Every row gives one point. Before rounding, the points of a table are all equally far from one centre. They may lie mostly on one side of it. Where is the centre, to within rounding?

Points (7 x 2):
0:  60 -25
1:  44  23
2:  44 -49
3:  54 -38
4:  11 -58
5: -19 -43
6: -12 -49
Centre:  16 -13

Points:
0: -86 -18  33  43   0 -27   7  23 -10
1: -24 -76  28   0  -1  -4  29   8  48
2: -45 -46  34  11   6 -45  61  32  46
3: -62 -13  38  26  -8 -60  66  14   7
4: -67 -39  20 -16 -31  39  31  20  64
5: -20 -54  24 -24  31 -37  41  47  46
6: -36 -73  34  16  -4   6  19  11  42
7: -50 -67  32 -16 -17 -11  56  15  42
8: -56 -46  36 -13  10 -64  24  29  46
9: -95 -33  36 -12  15 -20  39  29  13
10: -33 -39  69 -17  10 -34  13 -21  25
11: -65 -33  45  -7   5 -23  57  -7  48
12: -51 -68 -11  -1   9 -48  22   8  14
13:  -6 -72  22 -23 -17  30   5  51   9
14: -87 -44  18 -27  12 -16  -4  14  48
Centre: -23  10   7 -12 -19 -11  14  23  16

Points (25 x 20):
0:  58  43  10  47  26  31  43   4 -60 -62  10  25  -8  -8 -45  59   6   0 -55   8
1:  57  70  -9   9   1   1  -6  -3 -31 -64  55  42  18  36 -83  78  -7  11 -29  19
2:  39  59  54  26  -1  36 -21 -36 -12 -53  50  13  11  21 -43  42  33   3 -57  16
3:  26  58 -15   6  20  15  12 -53 -47 -69  36   3 -11  76 -71  32  21   1 -40  -4
4:  41  24  16  23 -18  15  15 -20 -22 -66  38  27  -8  31 -89  62 -21 -28 -64  41
5:  26  68   5  12  25  28 -37 -42 -28 -65  24  26  -3  44 -21  45   9  17 -57  33
6:  85  37  21  26 -17  22 -10 -29 -30 -29  61  31  -4  52 -66  42  10  -3 -58  17
7:  57  41  34  14  -9  36  31 -33 -36 -27  27  11  -1  49 -14  58  53 -12 -66   4
8:  78  67   5  26  -4  35   9 -10 -21 -29  42  11  14  13 -65  84  15  36 -51  14
9:  66  52 -15  22  39  36   1 -45 -43 -40  43   9   8  37 -50  22  -3  10 -32  57
10:  45  48 -14  14   2  58 -32 -19 -30 -56  72   9   7  37 -43   8  -2  -3 -62  40
11:  40  33  18  50 -49  42  29 -54 -19 -33  56  30   7  52 -65  19  -2 -13 -18  53
12:  51  43   2   1  -1  34  54  -4 -24 -22  88  40   5  34 -52  34  32   1 -55  30
13:  30  42   0   2  -8  30  31 -16 -58 -68  29  28 -22  32 -29  66  48 -26 -47   8
14:  88  26  21  44 -26   9  -1 -37 -25 -19  23  19  28  41 -59  79   0  -8 -66  22
15:  32  55  30  47   5  49   8 -15 -32 -48  27   6  27  35 -72  48   5 -22 -65  40
16:  62  74 -20  38  -4  23  29 -47 -40 -49  30  13 -44  52 -46  24 -14   2 -63  14
17:  63  35  22   1  14  48  -9  15 -27 -44  21   2  -9  43 -41  10  10 -33 -83  10
18:  42  62 -16  18  -1  18  -7 -24 -14  -9  67 -11  -4  30 -86  53  26  29 -53  15
19:  61  95  14  10  -7 -10  18  -9 -24 -30  43  26 -16  30 -61  61  18 -21 -57   7
20:  51  53  -4  28  23  35   2 -30 -41 -36  35  31 -10  32 -39  89  -8 -24 -51   8
21:  67  30   0  25  27  13  18 -39 -28 -36  35  34   3  78 -40  59  36 -27 -57   4
22:  38  51  14  -5  16  41  -4   7 -74 -38  14   1   8  47 -25  38  -2   8  22  32
23:  53  58  20  21  25  51  26  -4 -36 -37  43  -6  -2  18 -75  19  16  12 -47  38
24:  40  44  39  10  14  12 -19 -47  -2 -35  23  -6   2  50 -67  45  17 -24 -74   3
Centre:  28  26 -16  20 -18   0  21  -7  -1 -38  18  10  27  24 -23  17  -9   6 -24  -6

Points:
0:  30 -28  10  21  21  31 -46 -52  12  68 -31  60  13 -21  -8  -9 -12 -40 -29  24  -2  24  18 -24
1:  44 -61 -16  -5   3   8   5 -53  32  77 -28  53  17  11  14 -35 -20 -40 -20   7  12   2  26 -41
2:  14 -31  -4 -20  -1   7 -24 -69  20  79 -11  31   1 -17 -13 -10 -22 -63  -5 -14 -22   3  28 -23
3:  19   5   7 -18  27  33 -24 -44  16  77 -16  51 -24 -13  -9 -17 -23 -31 -13 -25 -21  -4   3 -25
4:   6 -21 -23  18  -5  -5  -8 -84  17  43 -56  56 -33   2 -16 -24 -15 -46  -1   5 -19 -19  23 -13
5:  11 -18  -6  20  28  -8  -3 -52  12  65 -37  63 -27 -19  -1 -25   9 -73   3  34  17 -20 -19 -28
6:  37 -22  -9  22  24   2  10 -72  33  70 -31  38  10 -27  10 -25 -18 -52  -8  29 -40   7  12 -16
7:  54  -1  -8   6  32  17 -30 -53  42  26 -33  34   6 -24   3 -31  13 -41 -39  11 -12 -13  24   6
8:  12  -2   8  -4   5   7 -17 -69   7  67 -62  28 -17  12 -14 -26   9 -51 -40  20 -34 -31  12 -16
9:  11 -15   3 -13  29  22 -41 -66   8  65 -57  51  -4   0 -32 -18  -3 -64   6  -9 -25 -10  -5 -31
10:   6 -16 -15 -17 -11  13  -2 -73  13  95 -46  39 -32  -7 -38 -18 -24 -14  -7  20 -17  -5  20 -27
11:  30 -44  23 -14  19  23 -47 -46  21  48 -16  11   5  15  22 -38 -14 -78 -24   1 -27  -7   6 -28
12:  32 -18   5  16  -7  -2  11 -66  26  35 -54  47  16 -23 -10 -13  -3 -45  18  20 -12  -3  42 -47
13:  27  -4 -44  20  17   1 -31 -32  14  88 -52  20  32 -14 -28 -17   1 -56   6   2   3 -14 -12 -56
14:  26   7  -4  35  21  11 -19 -49  -6  79 -12  25   6  -1  -4   6  -2 -53   1  22 -50  28  30 -30
15:  31 -37  -2  16   7  31   9 -53  31  78 -47  54 -14   3 -15 -32  -4 -65  -8  12   9  -6  22  -8
16:  43  -5 -12  31  26  -1 -28 -61  32  63 -25  45  15 -23  -1 -34  -3 -23 -16  -9   6  24  -6 -20
17:  13 -35  18  16  28  14 -19 -32  23  70 -38  35   5  -7  37 -12  20 -64 -26  -1 -16  32  34 -20
18:  10 -13 -14 -15   2  26   8 -54  42  80 -49  64 -10  11  -9 -25 -13 -49 -17  39 -34   0  33  35
19:  59 -20 -16  14 -23 -31 -23 -52   8  67 -44  59  16  -2  -6  11 -10 -41  -6   4 -26   8   0 -18
20:  21 -25 -16  -2  26  31 -48 -51  27  55 -43  35   2 -31   1 -18 -53 -43  -4  -4 -32 -19  -4  -7
21:   9  -4 -14  11  35  24  -8 -55  12  77 -59  37   8  -9   5 -19 -34 -56  -8  30  -8  16  20 -29
22:  20 -16   3 -11  39  25 -29 -65  36  33 -59  46   8  -1 -13 -19 -26 -52 -12 -13 -20 -23   5  -9
23:  26 -24  21 -19  27  12 -47 -58  37  44 -21  64   3 -13 -31 -34 -36 -34 -22  19 -27 -10   9 -12
24:  15  -9 -28   1  40 -26 -46 -42  62  46 -37   1 -30  10 -10  -1 -11 -40 -34 -11 -33  -4  11 -31
25:  58 -19  -3  -6 -10  41  -9 -37   4  71 -51  34  31  -9 -34 -29  26 -33 -29  13   9  -7  21 -33
26:   9  -1  32   5   9   2   5 -39   2  77 -26  25  10  27 -11 -22 -55 -45   6  16 -14  -9 -16 -22
27:  21 -26   7   6  -4   5 -19 -72  44  72 -38  39   3  -2 -14 -25 -36 -40 -22  11 -29  -7  31 -12
28:  23   9   7  12  15  36 -44 -40  35  87 -63  42  -5   9 -21 -23 -21 -35  12  -1 -33   4  11  -1
29:   2  -4 -17  -9  18  15 -20 -54   1  49 -30  15  45  -2   0  10 -42 -52  -9 -23 -14  -4  11 -14
30:  20 -27 -10  14  25  -2 -11 -37  33  79 -52  68   3  -8 -43  -2 -28 -37  -3  -7 -41 -21   6 -37
Centre:  -4 -34 -27 -10   0  14 -15  -7  27  33 -19  25   5  15  -4 -12  21 -11  11  34 -25   3 -12 -16

Points, 28 rows:
0:   7 -36 -55  -4 -24  29  28  11 -45 -28  -7  -9  32  22 -28  42 -60 -14  37  35  81 -53 -53   3
1:  14 -39 -10 -16  13  65  29  25 -54 -29   1  10   6  48   3  29 -61 -10  22  17  78 -59 -47  26
2:  11  -8 -13  22 -13  23  17  40 -65 -34  -5 -10   5  49 -51  61 -60  19  44   2  70 -52 -47   9
3:  10   4 -22  12  10  25  10   6 -49 -52  28  12 -12  63 -34  28 -33  -2  25  46  71 -57 -84  21
4:  33  13  -2  19  -3  26  21  42 -46 -55   9 -26  18  50 -42  25 -45  15  24  44  76 -38 -62  14
5:  -8   8 -33  -2  -4  41  11   6 -58  10   8  -7   4  62 -40  46 -54  -1  46  41  53 -61 -57  16
6:  14 -19  -7  -3  -6  48  10  36 -62 -40  15  -8  16  62 -29  13 -80 -13  38  38  68 -35 -37  21
7: -24 -33   5   8  -4  32  19  32 -48 -33  10  -2  -5  54 -38  23 -50  -3  39  47  54 -51 -75  25
8:  36 -20 -11   1   8  21  37  53 -70 -46  27  -2  22  42 -31  42 -38   4  28  50  49 -69 -66   6
9:  16 -34   5   2  10  39  35  41 -48 -26  18  10 -31  54 -33  35 -59  -6  37  40  73 -67 -68  20
10: -11 -12 -31  24 -29  32   2  35 -54 -48 -14  27  23   4 -28  40 -37  -9  27  31  57 -51 -53  21
11:  26 -31  -4  23 -13  39  30  22 -45 -49   4  11  43  39 -15  41 -42  32  -1  46  67 -36 -57  -4
12:   4   4 -14  -9 -36  35  14  24 -53 -43 -14   5  34  64 -25   6 -67  12  19  24  43 -77 -64   4
13:   5 -29 -24 -18 -12  33  36  41 -45 -57 -12   5  19  45 -18  20 -49  -8  50  42  84 -65 -67   7
14:  17   4 -25  28  12  13  12  20 -51 -37  22   7   1  50 -35  62 -17   3  30  48  36 -72 -75  -2
15:  21  -3  -8   3 -11  41  42   4 -59 -58  -4 -17  22  23 -19  31 -65  -3  35  30  76 -64 -60  10
16: -10  -6 -10   1 -36  20  22  20 -47 -42  15  -1  35  51 -58  21 -29 -24  28  20  64 -68 -57  20
17:  16 -11 -29   7   4  40   5  17 -59 -45  -1   0  29  16 -61  22 -34  -2  33  30  72 -43 -74  21
18:   4 -14  -4 -14   4  37  27  22 -46 -50  -1   5  -9  18 -11  24 -40  24  13  46  64 -86 -92 -19
19:  18   2 -36  18   3  32  15  36 -61 -23  22 -22   9  46 -20   5 -35  10  66  10  68 -72 -72  22
20:  -2 -43  26   4  -6  28  27   5 -26 -12  12  11  12  55  -5  55 -60  25  39  45  48 -65 -66  22
21: -11 -16  15  -8   2  33  -3  20 -42 -38 -19  -6  13  52 -38  43 -38  -7  49  38  43 -47 -82  11
22:  -6 -19 -12  15 -19  31  47  32 -41 -15  23   6  19  41 -14  37 -38 -11  61  30  75 -83 -59   7
23:  -9   6 -19  -7   5   5  23  22 -57 -31   7 -25 -12  43 -38 -24 -59 -15  28  25  86 -71 -68  36
24:  21 -34 -13  -9 -38  13  25  30 -44 -62   6  10 -10  31 -68  11 -60  -3  46  22  80 -42 -61  38
25:  12  -5 -13   3  -3  14   9  47 -59 -27 -15 -13  15  15 -31 -10 -72   3  38  45  60 -41 -95   0
26:   8  -4 -37  24 -11  28  50  33 -53 -16  10   2   6  35  -6  17 -47  35  20  15  78 -83 -75 -13
27:   4  -2   8  -1  -6  22  38  28 -53 -45  27  -4  10  39 -46  17 -44  19  48  51  49 -74 -83  -9
Centre:  31 -16  -2 -12 -10 -15  10   5 -45  -9  -6  12 -12  28 -11   1 -19  12  29  25  53 -43 -17  -3

Points:
0: -20 -29   0 -18  61 -18  50 -12 -22  19 -19 -14  39  -9  21  12 -19  56   5  47 -42  44  -4  47
1: -11 -15 -30  20  56 -23  45 -22 -27  -9 -19 -25  69 -10  29  13 -33  -2 -30  20   1  54 -10  24
2:  -3 -24  -9  24  52  -6  23  24  29 -17 -25 -41  49 -12  12  27 -13 -19  22   5 -15  43  -6  37
3: -47 -29  24  15  62 -12  54  -9  -3 -19 -12 -35  22 -15  55  34 -11 -26   2  36 -21  45 -27  33
4: -12 -45  21  -1  95   0  51  15  -2 -34 -31 -15  46   0  36  35  -2 -29   0  23  -1  32 -33  16
5: -31   1  -6  -4   3 -16  51   9  -9  -8 -10 -16  54 -20  29  33 -53   7 -19  21 -35  35  -7  43
6: -52 -29 -28  39  69 -20  43   3 -16  11 -23 -22  12  13  25  10 -18  25  12  52 -21  34  -6   4
7:  19 -21  -4  -3  41 -14  30 -24 -22  -8 -27 -43  12 -47  16  18  28  46  21  21 -48  13  -6  32
8: -20 -22 -12  25  39  27   6   6 -17  23 -35 -30  25 -20  45  39 -15  25 -34  19 -11  30 -31  48
9: -12 -15  20  24  34 -41  61   2  21  -2 -35  17  17 -27  13  20 -39 -22   3  33 -20  37 -22  43
10: -26 -34 -31  37  18   0  23  -1   8 -36 -10 -35  50  -2  37  21  15  10 -15  40 -13  23   1  41
11: -24 -34 -11  -4  14 -52  40  -9  -1 -46 -28 -44  23 -20  20  14 -40 -18   0   4 -47  26 -43  15
12: -21 -43  12  29  26 -24  50  25 -10 -16  -9 -43  44 -12  38  12 -14 -15 -26  -5 -18  30  14  39
13: -27 -47 -25  -7  55   7   8 -19 -14 -32 -38 -29  51 -29  -8  10   0 -24 -36  45 -17  27 -15  36
14: -16 -22 -19  35  45 -18  40  -7 -14 -10 -23 -33  33 -28  14   6 -23  -6   2 -31 -28  56 -18  -5
15: -16 -22 -23  14  45 -17  48 -22  -1   2 -21 -20  48 -36  21  18 -12  -7 -31  62 -51  37 -37  22
16:  20 -16  11   9  38 -13  46   7 -10 -10 -46 -40  26   5  37  20 -29  -8 -44  37  -7  61 -27  20
17:  -4 -45  13  35  45 -22  25  -7   3 -15 -35 -29  38 -13  41  41 -12  16  32  42 -12  39 -36  42
18: -51 -32  -3  37  13 -52  57 -11  10   1  -7 -27  36 -23  15   8 -13   2 -18  39 -33  -4  11  21
19:  24 -51 -15  15  68  -7   5  13 -23 -19 -32 -53  39 -15  49  25   7 -21   6  19  18  24 -12  17
20: -28 -11  -3  32  37 -26  22 -13  -9 -51 -52 -48  27  -5  26  31 -14  10 -10  13 -13  50  -8   4
21: -14 -22 -21  -2  37 -10  62  21  12 -47 -37  -9  40 -32  31  24 -16   0   2  25 -45  23 -12  42
22:  -9   3  -3   9  25 -16  43   6 -32 -23 -24 -25  45 -32  -8  19 -46  14  -7  -4 -45  40  -8  13
23: -24 -44  -9  34  35 -10  15 -39   1 -22 -35 -17  29 -46  32  36   0   2 -55  26 -26  31  -1  32
24: -13 -20  -7   9  22  17  30  -7  -2 -58 -39  -5  40 -21  22   7 -37 -13  -6  41 -57  28 -10  -1
25:   1 -20   3  23  25 -26  20  17 -13  -1  14 -23  63  -7  73   3   1  -4  -9   1 -11  49 -35   7
26:   0 -15  -3  12  12 -37  16 -37  -7  -8 -45 -51  11 -33  14   5 -42 -24  25  16 -27  18 -23  37
27:  -9 -13  12  23  43  -8  33 -41  15 -22 -33 -53  28 -18  30  -2   4  -6 -10  30 -35  49 -22  39
28:   1 -28  32  35  29 -32  34 -12 -27  -8   1 -47  12 -41   3  -5 -34   7 -17  13 -45  24  -7  27
29:   5 -12 -29  11  17 -15  19  12  12 -21   5 -41  15 -22  16  19   9 -13   3  44 -46  54 -20  28
30:   3 -13  21   4  38 -13  46   3  -6 -33 -35 -63  33   9  29   6   1  13  -4  12 -28  42  -7  50
Centre:  -8 -28   2 -16  40 -16  17 -13  -3  -2 -10  -5  14  -2  23  16 -11   4  -8  16  -9   2 -11   4

Points:
0: -12   3 -43 -28  -5 -12  13 -34 -15  22   5   1 -18  -9 -29 -45  47 -64 -25  32 -29  -5  36  64
1:  21 -10 -33  -9   2 -53 -24 -15 -40  -1  14 -52  17  -7  -2 -56  19 -38 -40   4 -10   6  36  63
2:  -3 -36 -15 -22  -4 -41 -21 -44 -10  13  19 -50 -11  -8 -28 -39   9 -61 -44  12 -34 -10  34  44
3:  -1 -34 -40   7  23 -43  32 -42 -52 -21  25 -29   9   1 -30 -37   2 -62 -29  47  10  21  21  88
4:  -4 -40  -9 -20  28 -62  23 -24 -38  10  16 -53   0   7 -78 -17  39 -55 -12  -2 -15  16  36  56
5:  13   4   9 -17  23 -48   3 -48 -16  -4 -17 -30  22  49 -37 -46  20 -57  -4  79 -10  19  71  35
6:  15 -17  -3   2  -9 -53 -11 -21 -43  -9  33 -43  27  42 -16 -37   4 -29 -45 -13 -14  -2  17  79
7:  21 -12 -34  -6   0 -35 -19 -14 -40  13   2   1  44  22 -30  35  69 -30 -44  10 -23  -8  23  42
8:  23  -9   6 -25  71 -48  11 -36 -25  35 -11 -13   7  17   1  -6  56 -28  -5  21 -14  33  -4  48
9:  17 -19 -50 -46  11 -21   9 -17 -14   3   2 -13  20  10 -21 -33  66 -59  -7  33 -25  44  27  92
10: -18   3  -9 -13  -1 -74  10 -28 -13  11  30 -41  -7  52 -41 -27  23 -79 -39  -9 -18  18  -3  56
11:  41 -28  -8  18  22 -15 -30 -37 -34 -12   7 -16   6  15 -38 -11  47 -49 -17  41  -1   9  67  51
12:  13 -26  25  -5   2 -26  30 -72 -54  -7  14 -28 -18  27 -31  -9  45 -38  -7  19 -22  29  48  49
13: -10 -29  16 -59  20 -12  11  -8  -2 -14  21 -35  26  -4 -33   0  22 -70 -23   4 -35  -3  60  46
14:  23 -30 -16 -15  17 -34 -10   4 -44  21  49 -17  23  27 -37   6  42 -49 -15 -12  19  25  28  66
15:  10  -9 -17 -16  42 -61 -11 -42 -34  -7  18 -30 -56  20 -42  16  31 -23   4  16 -12   0  71  60
16:  -8 -37  12 -17  -1 -42   4  -7 -30 -11  32 -44  20  32 -23 -34  58 -56  -4  11 -31  -7  95  25
17:  16   3  16 -19  19 -54   4 -33 -32  -2 -23  26  28  34 -19 -50  56 -50 -19  14  -7  32  32  63
18: -24  -4 -30   6  19 -53  -8 -40 -49   5  34   1  -6  26 -39 -27  72 -29 -24  33  -2  15  21  83
19:   7 -15   5 -58  11 -29 -13 -38 -58  -6 -29  -8  23  20  -3 -15  15 -26 -35  20 -15  22  -1  73
20:  13  -3 -10 -35 -17 -55  15 -34 -28 -23  22 -66  20  18  -4 -51  53 -24 -27  40 -26 -14  65  52
21:  -5 -26  -6  -3  17 -80  -8 -47 -33 -18  25 -44   4  36 -12 -28  65 -58 -34  39  -7  15  54  79
22: -10   3 -16 -53  31 -54  17 -27 -65   3  23  -8  28  16 -47 -40  32 -87   9  24 -13   8  46  41
23:   8  21 -18 -29  31 -38  -1 -41 -29  34 -15 -32 -14  14 -13   8   4 -56 -31  13 -25  13  28  75
24:   5 -44   3 -22   9 -38  -8 -27 -32  15  15 -32  48   6 -18 -12  20 -48 -53  21   3  30  56  56
25:  15 -23 -48  -6  14 -13  -1  -6 -42  12   7 -43  32   5 -34  -5  41 -69 -47  14 -13 -15  57  36
26:  16 -49 -18  12   2 -61 -16 -16 -31 -24  17 -47  19  29 -21 -37  23 -54 -55   6 -22  18  49  68
27:  -8   0   6 -28   7 -60   4 -66 -38  10  14 -59  43  23  -2 -29  37 -63 -11  53 -18  35  32  21
28: -23  -9  -6 -34  32 -40  19 -17 -48 -13 -22 -34  -3  12 -75  11  35 -47  23  37 -36 -21  16  74
29:   2   1 -35   0  41 -63  -6 -35 -34   9 -13 -19  -8  20 -40 -13  57 -91  -9 -10 -22  12  48  54
Centre:  -9 -22 -31 -14  10 -47  15 -19  -8 -20   5 -12  11  34  -7  -6  18 -32  10  25  -9   1  22  30

Points, 30 rows:
0:   8   1  30  23  35  -8  -6  -5 -28  29   0   8  -1  54  38  41 -17 -39 -10 -16  25   3  50  22
1: -50 -15  12  -3   8 -44 -15 -16 -28  33 -37  -3  18  53   6  30   6  -8  -1 -31  10  10  36  10
2: -48 -22   0  10  49 -16 -13  -3 -55  57  -6  11  37  63  31  37  18  32  29 -29  29  14  22  12
3: -15 -34   8  17  43 -13  28 -11 -48  33  -6  31  44  36  35  73  -6  -9  -7 -14  28  53  24  19
4: -31  -9  10  41  63 -29   1   5 -51  11  -5  34  22  34  30  44 -11  -7  15 -37  22  44  31  12
5: -16  10  -9  31  26 -52  45 -22 -69  50 -31  -1  32  21  26  53   3  19  -9 -38  35  19  12  21
6: -13  -4  28  28  30 -16   6 -29 -46  32   4 -11  42  58  16  22  -9  30   1 -39  12  16  23  -3
7:   2 -38  -8  30   4 -27  28  -3 -62  21  -7  10  24  43  64  48 -15  18  -5  -8  16  45  64   4
8:  -4   6 -22  -8  23 -28   7  18  -4  51 -53  10  -1  77  54  38  21  -6   2 -29  24  21  11  30
9:  -5   1   7  11  40 -24  12  -2 -26  62  -1  -1  14  50  38  33 -28  11  -7 -26  29  44  55  25
10:  -6  -2  10  -8  22 -31  -3 -18 -30  56   2   5   0  63  71  39  14 -21 -19 -51  51  38  11  16
11:  -3 -11 -21  -5  54 -41  12  20 -73  47 -22 -12  32  48  48  25  -9   9  10 -45   9  13  24 -25
12:  17 -19   5  47  55 -33  22  15 -33  28 -11  28  15  50  20  37  22  -3  -2 -18 -15  31   5  -5
13: -14  -5 -16  21  30 -57  22  -9 -26  50   2  16  40  65  43  49 -12  29  39 -42  30  38  30  11
14: -17   0   2  19  19   0  -3  16 -21  18 -14  -9   7  81  68  28  15  45  14 -27   8  22  21   3
15:  10 -21 -18  -4  39 -15  17  13 -35  -6   5  12  45  26  28  45  -1  19  24 -58  62  37  42  11
16:   1   1  -7   0  31 -29  18 -15 -51  21 -11   7   2  36  12  40 -38  21  55 -37  34  15  36  19
17:   1 -10   3   2  20  -2  31  17 -25  53 -45   6  21  38  46  51   4  39  13 -54  30  55   0  23
18: -11 -17  17  14  44 -14   2  -1 -42  37 -14  11 -12  57  63   9 -18  38  21 -11  32  24  41  12
19: -38   7  24  26  25 -30 -22 -11 -35  46 -13  -5   4  69  36   9 -10  14  22 -21   9  19  42  10
20: -30 -22   9   9  20 -51  -5  -3 -18  16   3   5  10  42  37  59  17  -3 -19 -28  -7  18  55  -6
21:  -1  -5  17   4  28 -27 -12  -2 -56  15  -3   1  18  77  28  46  11 -21 -22 -24  -4  38   7  -1
22:  -6  12  -2  49  29 -28   5  34 -53  50 -43  -6   0  56  50  46   7  21  -1  -7   9  20  37   8
23: -15 -28  30  29  14  -4   3 -17 -16  23   4 -14  11  79  46  35  -5  -2  16 -11  21  28  22  17
24:  11 -24 -32  16   4 -16 -13  18 -58  43  -6  24  23  52  55  33 -24 -14   2 -63  46  45   3  28
25:  10  -8  21  10  70 -15  20   4 -46  32 -47  18  18  25  32  41   1  24  29 -14  -2  35  27 -17
26:  17  -5   2  23  19 -15  16  -7 -50  42  -1   1   3  31  30  95  -6 -19   6  -5  12  51  29   5
27: -12  23  18  32  14 -12  25  18 -44  29  -6   0  16  44  32  49  -3  37  35 -23  30  67  41  -6
28: -25  -9  10  33   8  -1  -8   5 -46   7 -13  -3   8  59  29  -3 -13   2 -10 -35   2   1  45   9
29:  10 -10  17  29  17 -37   2  11 -28  40  -1   7  25  64  24  58   3  15 -11 -54  22  26  53  -6
Centre:   2   3   0   5   1 -22   3   6 -38  32  -8  19  33  14  50  25  20  -5  23 -15  22  13  16  10
